Each row is a point. Examples show where two turns around zero, p and q, send a point. Write where each new point lands after one turn and then the other. Backwards means that the second turn is done in reverse. Each puzzle has new turns, and all numbers are rounded.

Turn p:
29  47 => 20  52
-15  6 => -16  3
-14  -54 => -4  -56
Turn q:
21  26 => -8  32
-8  -76 => 56  -52
-12  15 => -19  -1
0  35 => -28  21
Where do these land?
q, then p: 37  16 => 2  40
q, then p: -45  -44 => 19  -60
q, then p: 8  28 => -22  20

Turn p:
20  -18  -76  -1 => 11  -29  -64  -38
-21  22  23  -24 => -8  25  34  -12
-1  43  -15  6 => 34  27  -3  -14
20  1  31  -22 => 1  -18  39  1
-19  -48  37  41 => -40  -4  -7  64
Turn q:
1  -20  3  -28 => 5  -26  -4  -21
20  20  5  -20 => 32  7  -8  -9
-4  -4  -9  74 => -36  18  16  61
-33  18  37  59 => -28  40  58  24
-21  20  -14  -47 => 4  13  -25  -49
36  -34  -21  -38 => 22  -51  -35  -6
Where do these land?
p, then q backwards: -14  -18  21  -25 => -30  -18  11  15
p, then q: 19  -22  -75  -31 => -9  -47  -60  -39
p, then q: -8  -22  42  34 => -30  21  30  35
p, then q: 34  59  26  -7 => 64  -13  29  18
q, then p: -15  6  1  53 => 7  45  2  32
q, then p: -15  -3  -15  -24 => -13  -1  -4  -29

Turn p:
12  -14  37  11  -35  59  -30  17  -18 => 9  9  62  3  -7  48  -40  -2  -14
29  -18  46  26  -67  -12  -5  -19  19 => 14  -3  50  31  -35  -8  -16  -63  14
-33  -44  -36  58  -26  -1  -26  60  -17 => -2  -33  11  52  -21  -7  -63  66  14
40  14  22  -13  24  6  -31  -44  34 => 25  28  3  -9  47  13  16  -50  22
19  -13  -17  -19  13  -29  30  -25  -44 => 33  -7  -38  0  -18  -12  29  -4  -41
-17  14  -62  -14  48  8  67  25  6 => -28  1  -47  -12  -11  2  64  69  7
2  6  -17  -22  64  -5  31  -17  17 => 3  0  -31  -21  33  -7  61  16  5
-59  26  -49  22  30  -16  41  17  -6 => -61  -18  -47  14  2  -23  21  53  -7
-10  -15  42  -34  18  0  -4  15  4 => 11  -14  30  -47  14  -13  2  1  -6
-41  3  -28  4  14  -1  17  -36  -10 => -28  -34  -41  9  12  10  16  -1  -16
40  38  59  20  -39  -4  -57  6  3 => 5  58  50  9  9  -12  -53  -53  0
17  4  3  -39  -44  -4  -31  1  12 => 16  14  -2  -30  -26  11  -34  -32  23
Turn q:
-13  15  -12  -12  -27  -55  -16  6  -73 => -30  23  -35  23  -33  -33  -17  16  -65
-3  41  3  -14  29  19  32  5  12 => -18  40  24  -3  22  3  24  1  26
-24  -57  -22  -11  -15  -25  45  1  63 => 11  -45  -35  -2  -8  -39  28  -44  60
4  -23  54  -14  8  31  -5  29  20 => 25  -23  20  -33  11  -2  14  49  23
9  2  11  19  25  41  17  36  6 => 8  6  1  3  36  30  15  33  29
-15  15  -75  -20  -51  -20  -47  -20  -44 => -51  13  -47  -8  -53  13  -51  -36  -47
-17  27  -24  39  -38  -55  -62  3  -36 => -5  14  -20  50  -59  -1  -66  4  -42
17  -8  8  -6  74  25  -8  -18  18 => 14  2  37  -21  69  0  -16  -11  12
36  -7  -27  12  -30  -24  0  -7  -25 => 17  7  -37  11  -17  12  3  -22  -40
22  12  49  -16  -4  11  23  2  47 => 37  7  38  -24  -9  -5  41  8  29
-14  -17  34  24  29  51  20  -38  11 => -8  -43  53  6  41  23  24  -1  11
Where do these land?
q, then p: -21  24  -76  10  -4  -6  -12  2  14 => -38  -8  -32  20  29  34  -27  -28  27
p, then q backwards: 37  28  32  -29  18  39  20  43  7 => 30  58  35  -41  6  30  5  5  3
p, then q backwards: 8  -38  27  29  -58  2  -28  -5  -28 => -3  6  6  48  -8  -24  -52  -44  17
p, then q: -2  -51  27  45  -49  -26  3  20  -35 => 52  -44  -7  28  -35  3  -11  29  -49
q, then p backwards: -12  -10  36  -20  44  49  2  21  5 => -24  -11  15  -8  51  27  -11  36  32
q, then p: -8  -9  -11  -7  -41  -66  -55  -15  -2 => 31  -2  -27  25  -32  -6  -67  -41  -8
p, then q: 24  -35  -17  59  -8  -17  -10  -3  23 => 58  -15  6  45  1  22  -7  -10  16
p, then q: 5  34  -31  -42  41  -35  -14  1  -35 => -27  61  -44  -13  12  -10  -24  -24  -14
q, then p backwards: -14  -15  2  -36  19  45  73  -30  43 => -12  4  36  -21  32  8  33  -34  83
q, then p: -18  57  35  -23  43  14  24  13  11 => -49  24  33  -34  18  -48  19  -3  4
p, then q: 2  13  -25  16  -3  1  -3  -47  -3 => -20  -10  0  23  19  30  -7  -31  0
